Each row is a point. Two turns around zero, p and q, are shown by what they do to some points. Where does a point land after both, in the order given? Backwards means that the second turn is done in reverse. Each puzzle has new turns, and all numbers are rounded.

Turn p:
[ 3 40] -> [ 35 -20]
[  7 -17] -> [-18   1]
[-11 -23] -> [-16  20]
Turn q:
[14 17] -> [18 13]
[ 20 -31] -> [ 12 -35]
[-35  19] -> [-30  27]
[ 1 -5] -> [ 0 -5]
Where do these land?
p, then q: [-11  48] -> [ 44 -22]
q, then p: [13 -5] -> [-12  -7]
p, then q backwards: [  3 -30] -> [-30   4]
q, then p backwards: [12  6] -> [-8 10]
p, then q: [-17 -19] -> [-4 25]

Turn p:
[-18  11  11  -8] -> [ -9  15  11 -15]
[ 16  -5  12 -30] -> [ 10 -12 -14 -30]
[-28   2 -19   4] -> [-25  -1  21  10]
[ 21  10 -25  46] -> [ -1   6 -20  53]
[  9 -18  21 -12] -> [ 24  -8   2 -18]
Turn q:
[ 22  -9 -24   1] -> [-14  -8  -4 -30]
[ 7  9 -9 48] -> [ 33 -12  24 -27]
[-23  -2  -5 -22] -> [ -3  18 -24  13]
[ 24 -10  27  -2] -> [-17 -25  16  14]
[ 15   8   6 -24] -> [-27   7   7   7]
[-45   5   5   0] -> [ 29  20 -18  22]
Where do these land?
p, then q: [  6 -15  24   5] -> [-22  -8  17  -5]
p, then q: [-14  16 -16  29] -> [36  6 15  2]
q, then p: [-40  25 -19 -10] -> [-26  19 -40   9]
p, then q backwards: [ 23   1  15 -22] -> [ -8 -16 -27  13]
q, then p: [ 14 -18 -33  -1] -> [-22 -25   6 -21]
p, then q: [12 -8 29  0] -> [-27   0  15 -10]

Turn p:
[ 40 -14   6  19   4   8 -24 -27] -> [18 -2 41 28 -7 25 -9 -8]
[-10 -17  -8  22 -20  14  21  18] -> [-19 -28  -4 -21  -3  19  18   8]
[-13  13  -9 -24   6 -11 -28  -3] -> [  5  10 -19  21  13 -21  -8 -17]
[ -7  28  25  13  18 -16  -6  14] -> [ 30  22  -9 -11  23  -2   5  17]
[-16   0  17   4 -10 -14  -6 -20] -> [-8 19 11  7 15 -5 21 -4]
[ 19   7 -17  22  14   2   8   1] -> [ 26 -20  12 -10 -12   1  -2   3]
[ -1 -11  -6 -27  19   5   4   3] -> [ -5  11 -16  -1 -22  -5 -16 -12]
[-10 -10   3 -22 -27 -13   6   2] -> [-35   4  -1  -5  13  -9  -5  -7]
[ -1   3 -11  -7  -4  25  24  12] -> [-13 -17 -13  -8 -21  -2  -4  19]
Turn q:
[  3  -1 -26  12   8 -18  13  13] -> [  9  17  10  11   1  11 -16  24]
[ 10   5  13 -12 -16 -11   5   0] -> [ -1 -22  -7   0  -5 -13  -7   7]
[-29 -31  13  -4  -9   0   9  22] -> [ -9  -3  22 -12 -42  10  -1  -6]
[ 22   2 -21 -20  30  -5 -38   1] -> [-15   6  -9  -9  43  19 -30 -13]
[-12  -8 -25   5 -20  14  15  -9] -> [37  6 13 -8 -8  1  9  0]
[  7  13  25   1   5   4 -26 -25] -> [-19  -1 -22  -7  18 -23  12 -18]
[ 18 -21  -7  17  18  16  -2   7] -> [  5  21 -16  13  -6  22  -8 -16]
[-15  15  13  -7  -1   2  19 -24] -> [  1 -10  -5 -12   1  -9  32  16]
[-16  27  26 -14   4   5  13   6] -> [-21 -25   9   6   1  -2  29   9]
[ 13   1 -11  22 -19  -7  -7  10] -> [ 14  10   5  19  -2 -17 -19  -3]
Where do these land?
p, then q: [  9  13 -14  -8 -13   1  15   2] -> [-14   1   9 -12 -12  -2 -19   0]
p, then q backwards: [  2   5  -5  14  48  14  -7 -12] -> [  4 -22 -13  21 -22  22  29  -5]
q, then p: [ 12 -11  30   4  14   1  -6 -16] -> [ -9 -19  -7   0  -5 -27  15 -14]
p, then q: [ -4  -3 -15 -45   6  -7 -12 -17] -> [  0  24   8 -12  16 -40  -3  12]
p, then q: [-10  -8   1  13  -5 -10  29   5] -> [ -2 -26   6 -16  -7  13   5  10]
q, then p backwards: [ -2   8   7   8 -16  -8 -12  47] -> [ 31  -7 -14 -17 -18   8  -9 -29]
q, then p: [ -5   3 -13   8 -22  31   6  23] -> [ 0  6 39  4 -3 21  4 16]
p, then q: [-10   3  24  15 -19 -11   0 -15] -> [-20  -4   0  14  -6  13  24  15]
q, then p: [  8 -12 -15 -10   6 -11 -13 -16] -> [  9   3 -14  17  -4 -11 -18  -9]
